Each row of a before or after table is a point. One or more steps were done to the points. Then noise was added and the rows were shuffled. The steps act on how far a point lies along the listed directions, d1 being the first. Name the steps. A step turns or swaps two directions, mirrors them in a line or flattens them onto one, adds a multiple of one to another, or multiplies one. Angles are multiples of 10 degrees, from the lower direction toward the higher: turns from -170 to 170, lines from 10 to 170 but not 90. Use the fewest steps. Two steps may share a direction if one is a turn and the other turns, adds or multiplies; they go together, in the order done. Otherwise the lowest direction goes first.

Directions:
(1): [-43  19  16]
(2): [-24 -40 -16]
(3): [  7 -21  44]
Before:
[[-11  14  39]
 [  6  41  -8]
 [-27   1   8]
 [ 22 -37 -34]
 [ 21 -22  15]
 [-15  83  -9]
 [ 20 -10  46]
 [  4  67  -8]
 [ 14   2   8]
 [  7 -27 -21]]
After (10 x 3):
[[ 19 -30  38]
 [  5 -35 -57]
 [  7 -19 -38]
 [-26  -7   6]
 [-12 -41  11]
 [ 23  48  13]
 [ 19   2  28]
 [ 14  -5   5]
 [-11 -44 -70]
 [  6  33   8]]
Steps: mirror d1 and d2 in the line at 30 degrees

Directions:
(1): [-55  32  -4  10 -26   5]
(2): [ 13   9 -37 -32 -31 -35]
Before, 9 rows:
[[-24   5  10  23   1  18]
 [-62  24   6  30 -10   4]
 [-32   9  18  28   9   4]
 [  9  -3  31  15  32  35]
 [-51  42  32  35  22  30]
 [ 99 -53 -23 -47   7 -27]
 [ 29 -15 -26 -34 -13 -16]
 [ 29   5 -35  -3   6 -14]
 [ 11 -20   3  -6   8 -26]]
After:
[[ 11 -27  14  -2  22 -19]
 [-23  16  30  18  16  37]
 [ 35  -3 -22   7  17  -4]
 [ 89 -72  23 -11  46  15]
 [-39  19   5  18  -9 -10]
 [-32  12  -1  17 -12   7]
 [-63  65   5  14  -9  10]
 [-53  30 -19   8 -31 -23]
 [ 43 -31  -9 -24  12  -4]]
Steps: turn d1 and d2 by 40 degrees

Directions:
(1): [ 19  -5 -53 -21 -37 -11  36   6]
(2): [ 23  19  19  16  19 -54  27  31]
Before:
[[ 14  22  26  13  34 -38  18  20]
 [ 21  27 -28   3  -4 -43  46  35]
 [-12  12  28  43  67 -31 -20  12]
 [ 34  20 -45  12 -17 -47  66  33]
 [-17  -7  18  18  41  36 -52 -18]
 [  7   0   6  -3   6  19 -26 -16]
 [ -8   2  23  -3  30   6 -12   5]
 [-23   9  41  11  30  48 -41 -25]
 [ 20  14   2  -4 -10 -82  53  50]
 [ 33   4 -25 -18   3 -48  25  42]
 [  2  -5  13  -6  -1  22  -2  -7]
 [-35 -19   8  14  12  49 -50 -29]
 [ 32  17 -34 -18  -2 -50  73  28]
 [ 10  -7   4  20   1  -1  -1  -3]]
After, 14 rows:
[[-14  -1 -58 -24 -34  42   5 -13]
 [ 23  34  39  23  37 -42  22  23]
 [-16 -18 -58 -47 -30  58  12 -32]
 [-15 -27 -65 -48 -69  19  19  -6]
 [ 20   7 -56  12   8 -53  42  25]
 [ 22  10  17   6  15 -13 -10   2]
 [ -1 -23 -52 -42 -25  30 -12   0]
 [ 27  16  14  27  46 -46   5  28]
 [ 13  -7  -6  17  -5  -2   5  -3]
 [ 20   3 -46 -21 -18 -11  38   3]
 [ 12   5  -1 -10  14 -22  18  20]
 [  7   2  25   2  10   3   8   5]
 [  0  13  42  42  46 -40  -9  20]
 [-16 -16 -66 -15 -42  63   1 -30]]
Steps: turn d1 and d2 by -100 degrees

Directions:
(1): [-10 -11 -36  46 -46  17 -28  13  17]
(2): [-17   3 -10  -1  18 -55 -46  30 -21]
(3): [ 49  21  -6  -2 -19 -45   0 -17  42]
(4): [ 10  33 -13 -15 -28   8 -23 -41 -52]
Before (13 x 9):
[[-19  23 -32  11   0   0 -36   3   3]
 [ 27  12  43 -63  18  16  52 -50 -12]
 [-12  -8 -19  11 -17  15 -26  30   6]
 [ 13   0  18 -27   4  18  54 -22   6]
 [ 16   7 -25  24 -17 -29 -33   6  12]
 [ 16   7 -29  15 -44  40   3 -14  33]
 [ 23  18  26 -42  11  55  25 -74 -29]
 [-46  23 -48  35 -29  -5 -62  16 -16]
 [-30   2 -16  24 -15   8 -20  15   4]
 [-12  -3 -30  43 -56  18 -30  17  15]
 [ 13 -41  11  43 -19  38  21  38  53]
 [ -3   2  21 -19   8  31  20 -23 -17]
 [ 10  28  11 -17  28  44  45 -36 -10]]
After:
[[-11  -5 -30  41 -58  17 -32  19  18]
 [ -2  28 -28   5  -5  -6 -28 -10  13]
 [ -8 -53  -5  63 -29  53   3  52  44]
 [ -2   5  50 -68  38  29  43 -36 -47]
 [-30  -8 -20  12 -18  54  -8   5  -6]
 [ -9 -10  21 -23  18  28  44  -7 -16]
 [  5  40 -42  24 -40 -27 -40  -7  21]
 [ 10  -1 -21  10 -28   4 -23  19  27]
 [ -3  12 -23  19 -31  -2  -9  -3  28]
 [ -7  -3 -16  21  -6 -17 -43  19 -17]
 [  7  10  23 -24   6  21  28 -35  -5]
 [  4  28  13 -17  41  48  46 -35 -19]
 [ 10  16  43 -60  36  53  27 -72 -48]]
Steps: add -0.5 times d4 to d1; mirror d2 and d3 in the line at 20 degrees

Directions:
(1): [-12  50 -11 -41  44 -31  35 -20 -18  19   9  -8]
(2): [-30 -32  -2  14  27  23  13  10 -52  23   8  53]
(3): [ 71 -11  12   5 -13  11  23 -44 -25  31  -7   0]
(4): [ 24  21 -15 -23 -11  45  30  34  32   2  44  28]
Before, 12 rows:
[[-16 -46  51  38  11 -29 -18 -52 -32  10 -58 -11]
 [ -1 -11   6 -13   4  52  25  34 -12  18  48  44]
 [ 30   3 -13  -7 -33  43  11 -20  -2  12  12  -1]
 [ 43  -5   8  -3 -22  27   0  -4  13   9   8  12]
 [ 54  11   3 -11 -26  17  35  -1  28  17  43 -37]
 [  7  11   3 -14 -36  37  -3  29  70 -21  24  -6]
 [ 38  13   7  -2 -58  43   2  21  59 -14  15   5]
 [-67  39 -19 -16 -14  -5 -28  87  62 -43  14  10]
 [ 69   8  -8 -22 -40  28  14   5  17  -8  15  -4]
 [-31 -22   7  36 -31 -10 -19  12  -1   5 -25 -10]
 [  9 -35 -17   4  32  47  51  19 -73  33  25  62]
 [ 61  12   5 -10 -12  11  23 -13  35   5  19 -19]]
After, 12 rows:
[[-16 -18   0  31 -43  16 -10  30  18   2  -6   3]
 [ -4  40  -7 -42  -5  23  24  22  53  -4  35  -1]
 [ 49  23   3 -16   9  -3  30 -23  16  13  15 -21]
 [  7 -69  50  56 -28  18 -28 -18   2  -3 -40   8]
 [ 26  17 -16 -20 -16  32  23 -26 -10  19  15  -5]
 [ 29  48  -4 -33 -22  30  34  12  40   3  31  13]
 [ 56  29 -16 -41 -13  12  33  -6   0   4  19  -2]
 [ 11 -15 -15  -9  39  19  49   1 -66  29  13  31]
 [-76  55 -21 -30   7 -19 -12  79  47 -34  18  12]
 [ -8  20   0 -35  25  20  36  12 -22  24  40  23]
 [ 38  11   3 -19  -6  21  14  -8   9  16  14  14]
 [ 39  21   0 -21  -2  -5  43 -16   5  25  37 -38]]
Steps: turn d1 and d4 by -50 degrees; multiply d2 by 0.7

Directions:
(1): [-11  16  23 -40  50 -22  39  -2  -4  26 -28   6  51  13]
(2): [ 31   0  13  18 -53  -5   0  -7 -60  14 -47  12  21  22]
(3): [ 15 -43  20 -57 -40 -30  34   3  20 -33  -6   1 -19  -9]
Before (10 x 14):
[[  55  -50   17   11 -121    3   18  -17  -53  -14  -51   44  -10   19]
 [  -6   24   10  -28   45  -31   14   -2   31   10   17    5   21  -18]
 [  -7   26   -9   24   25   12   -2  -13  -26   18  -15   -2   15    7]
 [ -11   10    6   23   26  -13   -6   16  -32   23  -19   13   35   12]
 [  29  -13   18   -1  -64   -7    8    0  -41   13  -27   18    7    8]
 [ -26   38  -14   29   84   16  -18   -6   -1   22   10  -12   30  -11]
 [ -23   -5  -24   33    0   20  -31    3   23  -11   39  -14  -36  -10]
 [   3    2   -1  -36    6   -6   29  -10   23    6   18    6    5  -15]
 [ -23   27  -54   42   51   39  -37   -5   26   -4   41  -38   -2  -15]
 [ -26   38    5   -4   40    2   12    0   23   24   -6    2   29   -3]]
After (10 x 14):
[[ -31   16    9  -16   54  -11   21   -1    3   27   -8   -3   37   13]
 [  -6   -2  -15   53   -5    5  -37   18  -20    0    8    7   -9   -2]
 [ -28   41  -31    8   87   17   -1   -7   13   22    8  -31   47    0]
 [  -4   20  -18   40    9   21  -19  -12  -20    7    1   -6   -7    0]
 [ -21   24  -17   29    3   22  -23    4   36   -1   26   -5  -19  -19]
 [ -22   30  -28   49   62   29  -39   -4    7    6   31  -16   -1  -21]
 [  52  -43   31   -7 -101   -8   39  -19  -61    1  -69   47   17   26]
 [  30  -13   16    2  -69   -5    4    0  -38   11  -23   17    3    8]
 [   0   12  -11    2   11  -12  -19    1   43  -13   48   -2  -25  -33]
 [   5   -4  -10  -22   -8    2   15   -7   28   -5   31    2  -14  -22]]
Steps: mirror d1 and d2 in the line at 100 degrees

Directions:
(1): [  2  -4  22  23 -10  19 -43 -60  11 -16  19  30 -61   8   4 -33 -13 -36
   4  36]
(2): [-26  10 -17 -19  16   1 -47  -5  29  -9  -2  -9  10 -55 -19  58 -54   5
 -18  35]
(3): [ 18  12  -1   6  37  10 -31   6  34  22 -60 -11  -6  20  60  18  33  11
  38  30]
Before:
[[-21  15   9   2  12  13 -33  -2  19  -7  -1  -3 -31  -1   6  16  -5  -8
    5  33]
 [  1  17   9 -15  24   8  16  17   5   3 -25  -7  15  12   6  -5  30   5
   14  -3]
 [ -8   8   4   3 -14   9 -14 -12  -2  -8  14  17 -12 -21 -20   0 -28 -10
  -12   4]
 [ 27   7  16  30   0  19 -10 -44   2  -7 -22  31 -54  36  40 -28  48 -29
   30  14]
 [ -7   3  -5   1  16   0 -47 -29  28  -5 -32   4 -26 -16  24  25 -31   1
    3  43]
 [  6 -13   9  12 -33  -9  40  -6 -28   2  53   5 -28  49  -2 -72  35 -37
    2 -42]
 [-19  18 -24 -20  31   4 -18  14  21  11 -21 -14  35 -24   8  52 -15   0
   -6   9]
 [ 19  -3  14  29   9   4 -34 -33   7   0 -13  19 -51  32  38 -34  11 -20
   36  29]
 [-21  15 -13   2  42  23 -60  -5  51  -5 -48  -8   0 -44  43  65 -29  -2
    1  76]
 [ 12 -19   9   8 -11  23 -26 -23  10  20 -15  10 -37  11  28 -21  -1 -12
   28   3]
 [ 34   6  26  39  -2  -3  23 -15  -1  15 -18  30 -24  67  54 -51  52  -9
   40 -15]]
After (11 x 20):
[[  14   -7   24   38    8   16  -75  -74   20  -13   -6   37  -96   31
    39  -42   -8  -40   36   64]
 [ -23   10   14    9    7   21  -44  -18   22  -13   14    6  -47   -3
    -2   12  -15  -22    0   48]
 [ -24   18  -31  -29   27   -1    4   32   10    6  -17  -16   55  -36
   -10   62  -18   12  -19   -7]
 [  12  -16   17   22  -24    3   25  -22  -14    7   37    8  -43   63
    21  -77   54  -43   18  -22]
 [ -13   -3    4    5   10    6  -58  -56   28  -21  -13   16  -49  -18
     8   14  -48  -12   -4   54]
 [  31   11   28   43    8   10   -6  -33   25   13  -35   35  -41   65
    69  -39   46  -17   46   12]
 [ -34   16  -12    5   34   20  -63  -21   45  -12  -22    0  -11  -63
    15   67  -50  -15  -18   77]
 [  27    6   29   41    1   30  -53  -80   20  -19  -20   47 -101   34
    49  -38   34  -53   37   46]
 [  18  -20   13   13  -13   30  -48  -49   20   13   -7   24  -58   12
    31  -29  -12  -29   25   21]
 [   1   22    2  -21   28    2   17   29    4    4  -30  -14   28    5
     5    6   27   18   16   -8]
 [  -4    2    7    8  -18   12  -17  -23   -2  -17   28   21  -27  -13
   -17  -16  -33  -21   -9    5]]
Steps: multiply d1 by 2; turn d2 and d3 by -20 degrees
